Each wall is flat, endless, passes through zero and stands at right angles to its row. A trip goes straight from one point to another. Which walls does it cross, in order?

Walls:
(1): 0.4 4.5
(2): -1.3 -2.5
(3): -2.4 4.3
Trips:
-4.8 -2.2 to 5.5 -1.9 -> 3, 2
0.0 0.9 to 3.6 3.6 -> none
-6.2 -0.9 to -2.6 1.2 -> 1
5.5 0.6 to 2.3 0.6 -> none
2.7 2.8 to 2.5 2.5 -> none

Walls:
(1): -4.8 -1.7 -1.7 0.1 1.5 -3.5 -0.6 -2.2
(2): 1.1 -1.9 5.1 2.3 -3.9 -1.7 -2.8 -2.2
(3): -1.2 -0.6 2.5 -3.3 -5.3 4.5 0.7 -0.3
(4): 1.1 1.8 3.5 -1.5 -2.4 2.8 -0.5 1.0
(5): -0.2 1.4 -2.0 -3.4 1.5 1.3 -3.8 1.2
Trips:
0.4 2.2 3.3 -2.2 -0.6 4.0 1.9 4.5 to 3.1 1.4 -2.9 0.9 -1.4 -1.1 0.4 -3.4 -> 5, 3, 4, 2
-0.4 -0.2 -1.7 2.8 2.9 3.2 2.1 -4.2 to -8.0 1.5 -0.7 -2.2 4.1 -3.0 -2.8 5.0 -> 5
5.4 -3.7 -3.5 1.8 -1.4 1.0 2.1 -4.8 to 5.7 2.7 -0.3 1.9 -0.1 1.1 -6.1 -2.1 -> 5, 4
-1.1 -2.9 2.3 0.2 -1.0 -7.6 -2.7 1.4 to -1.3 2.0 -0.7 -4.2 2.0 -1.5 0.5 -0.3 -> 5, 2
-0.3 -6.3 3.2 0.8 -3.3 -9.4 3.7 2.9 to -0.2 0.4 4.7 1.2 -1.6 -0.8 -0.2 2.8 -> 4, 3, 1

Walls:
(1): -1.7 -1.9 1.6 5.6 -1.2 4.3 -1.6 1.2 -1.4 1.7 -2.1 3.7 3.6 0.2
(2): 5.2 3.9 -1.8 3.3 -0.3 -1.0 3.2 1.3 0.6 -4.2 -3.2 2.1 2.0 4.6
(3): 5.1 1.2 1.3 -4.0 0.9 -1.5 -6.7 2.0 3.8 -1.1 2.3 2.2 -0.7 1.1
(4): -1.3 2.6 2.4 -1.5 -4.2 -0.3 -0.7 -6.2 2.6 -4.2 0.0 2.3 -4.3 -5.7
(5): -1.7 1.7 -2.1 0.5 0.9 -7.0 0.7 1.4 0.0 -2.4 0.3 1.5 4.6 1.2
(6): 10.2 3.2 -4.0 2.1 -4.8 1.9 3.1 1.2 -2.4 -2.5 7.5 0.7 1.6 -3.7
Trips:
-3.7 2.8 0.0 -1.5 4.4 2.6 4.2 -1.0 -2.7 2.2 -0.3 4.4 -0.9 -0.1 to 2.9 -2.0 0.2 -1.1 4.3 7.5 3.8 -7.2 -1.5 -7.3 -0.4 2.3 -0.9 2.5 -> 4, 2, 6
-3.1 -1.3 1.0 -1.4 -1.7 4.7 -5.1 2.9 -0.8 -4.5 -2.7 -2.5 4.0 -0.7 to -1.3 3.8 -0.4 -2.2 -6.7 1.0 1.0 -4.8 2.5 -3.9 0.4 1.3 -3.4 -4.8 -> 4, 6, 1, 3
1.7 2.1 -1.3 5.7 -0.3 -0.7 -1.0 -0.4 -3.8 1.8 -0.6 3.9 -3.8 -2.4 to 4.2 -4.2 0.5 0.2 -2.5 4.0 3.0 1.6 -2.1 1.8 -1.0 -0.1 1.2 1.4 -> 4
-5.3 -5.9 -0.9 0.5 2.2 4.1 1.2 4.4 -3.6 3.3 -1.3 2.1 1.9 -4.4 to -1.4 2.8 -2.2 -1.0 1.5 -0.5 1.8 -1.2 -0.9 7.0 0.2 -2.6 1.0 -1.5 -> 1
-2.7 -0.2 -4.6 0.8 -5.0 0.6 -2.1 -1.7 0.4 -3.7 -3.2 -3.9 -7.7 3.2 to -0.2 -3.2 0.8 1.4 0.5 -2.6 6.4 -3.3 0.3 2.7 -1.9 0.0 -3.3 1.4 -> none
2.5 -4.1 -7.3 0.0 3.1 -1.6 6.1 -4.9 2.1 -0.6 0.2 3.2 2.0 5.4 to 1.7 3.3 -1.4 4.5 -3.0 -2.2 2.1 0.9 -2.9 1.4 1.0 -7.1 1.9 -0.4 -> none
-0.7 3.0 -4.0 -4.6 2.4 1.9 0.8 -0.1 -3.6 3.1 2.5 -1.0 -2.3 3.1 to 0.1 1.3 5.0 -0.2 -2.2 2.7 -2.9 5.4 5.1 2.2 3.6 -1.2 -0.2 0.7 -> 3, 1

Walls:
(1): 2.3 2.4 -1.5 -1.1 1.0 1.7 -1.0 -0.2 -0.6 5.0 -3.1 1.3 -0.5 -3.8 1.4 1.9 2.2 2.6 0.5 -1.0 3.7 0.0 2.7 1.9 -1.1 0.3 2.8 -1.6 -4.9 2.0 3.1 -3.3 0.1 -1.9 -5.8 -0.8 4.1 0.3 1.6 0.2 -3.2 -1.4 -3.8 4.8 1.5 2.5 0.3 -2.4
(2): 8.9 -0.5 -1.1 0.6 -4.0 -3.9 -3.3 1.3 0.1 -0.9 -0.2 3.8 3.3 0.9 -0.8 -3.8 -0.8 0.0 -1.6 3.7 4.9 -6.3 2.7 -0.9 -0.2 1.5 -0.2 2.3 -4.5 2.2 -1.2 -2.1 3.0 -3.3 3.9 4.3 -4.0 -0.3 1.3 0.2 -1.2 -5.4 -2.6 1.3 2.6 -2.9 5.1 6.7
(3): 3.0 -1.5 1.0 -3.9 -4.3 -4.6 -0.6 -2.8 -0.3 2.3 -4.8 -6.1 2.4 -1.0 0.3 0.2 -4.3 0.4 0.3 1.8 -2.0 2.7 1.4 -4.8 -4.8 1.5 0.1 -1.9 5.1 -7.1 -1.9 2.2 3.2 7.3 0.2 2.8 -1.2 1.7 -3.9 0.9 -3.0 1.0 -1.7 0.2 -0.9 -2.2 -4.7 -1.2
(4): 1.5 -4.6 -0.1 0.9 -2.8 3.8 -1.3 -0.6 0.8 -1.9 -3.5 -2.4 -3.0 2.8 -2.6 1.4 1.0 -4.2 -0.9 -5.4 -1.5 2.7 3.0 2.9 -3.9 6.4 -3.2 -0.9 1.0 6.5 -0.9 8.5 4.7 -1.2 5.9 -0.9 -3.1 -3.2 2.9 -3.1 -6.6 -0.8 -1.9 1.8 3.7 -2.1 -3.1 -4.7
(5): -3.0 4.4 -3.2 2.9 -5.8 1.4 -2.3 6.3 3.4 0.8 -1.8 1.4 -0.5 -1.6 -1.2 2.5 -2.7 -1.2 5.7 1.3 4.1 -4.7 0.2 2.9 1.9 1.8 -1.6 3.3 -1.9 3.6 -2.7 -1.7 2.3 -8.6 2.7 -3.3 2.0 -1.4 -1.6 1.4 -0.5 -0.3 -2.4 2.7 4.8 0.1 -1.4 -0.4
Trips:
5.3 5.3 3.2 1.8 1.4 -0.9 -0.4 0.8 4.6 2.2 -2.4 1.6 1.2 1.6 -7.7 -2.4 5.6 -0.3 -1.1 -3.6 -3.6 2.4 4.9 3.3 3.1 -1.4 -3.8 1.3 -0.3 2.6 -6.0 1.9 -3.8 1.2 -6.1 2.5 1.9 -6.2 1.2 -2.1 5.6 -1.0 -6.4 3.1 2.0 1.1 1.0 -0.6 to -1.1 -4.0 -0.6 -0.2 5.2 2.9 4.3 5.8 -1.1 3.4 5.2 -3.3 -0.1 -3.2 -2.9 -0.5 -4.1 1.5 -3.8 0.8 1.5 -0.7 3.7 4.6 -2.0 2.3 -1.4 0.6 1.0 -0.5 2.2 2.8 2.4 3.2 -3.3 3.5 0.2 4.8 -1.8 -3.5 -7.2 -2.5 -3.3 1.7 -3.0 4.8 -0.2 0.1 -> 5, 2, 3
-1.4 -2.1 -3.2 -5.0 0.4 -5.5 2.3 -6.2 -8.2 -1.9 0.8 4.1 -3.1 -3.4 4.9 4.0 1.6 4.3 1.6 7.3 0.7 -0.9 -0.3 -3.9 -2.4 -0.4 0.4 1.8 -3.4 -0.8 3.0 -7.0 8.5 0.3 -5.8 -3.0 -1.2 2.7 -1.7 2.5 0.5 -0.5 1.2 -5.1 -4.1 -7.9 1.7 1.8 to 1.0 1.1 3.6 -5.4 -6.3 1.9 -4.3 -4.9 -1.6 1.2 0.6 7.3 -3.0 0.8 -0.3 -2.8 -1.0 8.5 1.7 0.9 2.8 1.7 -3.9 -0.2 -4.3 0.4 5.5 -1.9 -0.2 -2.6 2.3 -1.7 -0.9 1.6 2.3 -4.0 -0.8 3.4 -2.3 1.9 -2.7 -2.4 3.7 -2.8 0.8 0.5 -1.4 2.8 -> none
0.7 1.5 -1.1 -2.8 0.5 -0.2 -1.9 0.1 3.3 5.4 -0.1 -0.9 0.1 4.4 2.6 1.8 -4.3 -3.0 -2.6 -3.5 1.5 5.9 -1.8 4.3 0.0 -2.2 1.1 2.8 -4.8 -3.8 -2.5 -0.4 0.6 2.8 0.6 -4.0 1.0 -0.2 -2.6 -3.3 3.3 2.9 -3.0 -2.5 -0.7 -0.6 1.6 3.7 to -3.2 0.2 -1.1 1.5 7.8 3.8 5.0 0.1 5.2 3.0 0.7 2.1 -1.7 -1.9 4.8 -4.3 3.9 1.7 -2.3 2.3 1.3 -0.4 -0.9 -5.2 1.1 1.0 -5.8 -0.1 1.6 -2.2 0.1 -0.3 -3.2 -2.3 -3.0 4.0 6.9 -4.7 1.9 -1.4 3.4 -5.3 2.9 3.6 0.8 -2.7 -0.5 1.1 -> 1, 3
2.0 0.8 -0.5 4.4 1.7 -5.9 -4.7 1.7 -2.5 -2.2 -4.7 0.6 1.7 -2.2 -5.5 -2.3 -2.9 2.4 1.5 2.8 3.0 0.4 -1.5 -2.2 -1.1 0.9 2.8 1.0 -1.4 -2.1 4.5 5.4 1.3 -5.0 0.4 -6.1 2.9 -2.2 -0.3 -0.3 2.5 1.3 0.8 0.8 1.5 0.9 5.4 1.0 to -2.9 -1.0 -0.3 -3.2 -0.2 2.2 0.3 -0.3 -0.4 2.4 3.3 2.7 0.7 0.0 -1.5 -2.5 2.8 -0.1 2.7 -1.9 -7.3 -3.6 -1.8 -7.0 -0.5 -4.8 0.7 3.5 4.3 -2.1 3.8 -2.1 4.0 0.3 4.1 -2.2 -3.4 -3.5 -1.2 1.4 8.0 1.6 -1.6 -4.2 -5.5 0.4 5.7 4.8 -> 1, 5, 2
2.4 3.4 -0.4 -2.9 0.3 0.3 3.1 -4.8 -3.8 2.9 0.6 -1.5 4.7 2.5 1.7 0.5 -2.0 3.0 -4.0 1.3 0.1 -1.0 -2.4 5.1 -1.4 -0.5 0.9 -0.3 -3.2 -0.2 -1.0 -0.5 2.3 -0.7 3.4 -5.1 -0.4 0.5 0.6 -0.6 3.6 -3.7 0.6 -5.5 0.9 0.6 -2.6 1.4 to 3.8 -1.5 1.7 -6.0 3.5 -3.6 4.2 -1.2 -1.8 -3.7 2.9 3.1 -3.7 -3.7 3.3 -1.4 -1.8 7.6 -0.1 -8.3 -2.5 -2.5 -0.5 -0.2 -5.8 1.6 1.6 -0.6 -1.9 -0.6 2.5 0.4 -6.1 1.5 4.0 2.5 -2.4 1.0 -3.2 1.4 -0.6 -0.7 -4.0 0.7 3.9 -0.7 0.3 2.7 -> 3, 1
-5.0 -0.7 6.8 2.3 -3.0 0.1 2.0 1.1 -1.8 2.0 -0.2 -0.9 2.3 -0.4 -0.7 -6.6 3.8 -0.1 -3.8 1.9 4.5 1.8 -0.9 0.6 -1.6 3.5 -7.0 -2.8 0.7 -4.1 1.1 2.8 3.3 -0.3 -3.9 1.8 0.6 -1.3 1.4 -0.3 -2.0 -4.0 -2.6 -0.3 -0.3 -1.4 4.4 6.4 to -4.5 6.5 2.4 0.7 0.0 -2.5 0.8 0.4 -5.1 1.8 3.0 2.4 -3.8 1.4 -3.0 3.7 -4.3 -1.7 -3.8 0.2 -0.7 -0.1 -1.9 3.4 3.2 4.4 2.1 -1.0 -1.8 -0.7 -3.2 4.5 11.4 -0.3 2.9 1.0 1.8 -4.3 -1.3 -2.0 -2.5 0.1 -2.1 0.1 -0.4 2.8 -0.7 4.5 -> 5, 3
1.5 -10.3 0.9 3.5 -1.3 2.9 1.1 1.7 0.0 -0.1 -1.6 1.0 1.1 -0.4 -0.4 3.3 -0.9 -3.6 0.9 -1.8 -1.5 -1.9 2.2 3.6 2.7 7.7 2.9 -0.5 3.9 -3.6 -3.5 -1.4 3.3 0.9 -0.4 0.8 2.9 2.7 4.8 1.3 3.8 3.5 -5.9 -1.0 -1.1 1.3 0.2 -2.4 to 4.2 -2.8 -7.6 2.2 -6.4 2.1 -1.0 -1.5 -1.7 -2.7 0.7 -3.2 -5.9 -2.9 2.0 -5.5 2.0 0.3 -4.6 4.2 -1.7 -0.8 3.9 1.9 -2.7 1.3 6.4 -5.1 3.8 -1.3 3.2 0.1 0.9 0.9 0.3 -4.1 1.5 1.2 1.3 1.3 1.9 3.9 2.5 3.0 1.3 1.3 -4.4 -0.1 -> 1, 5
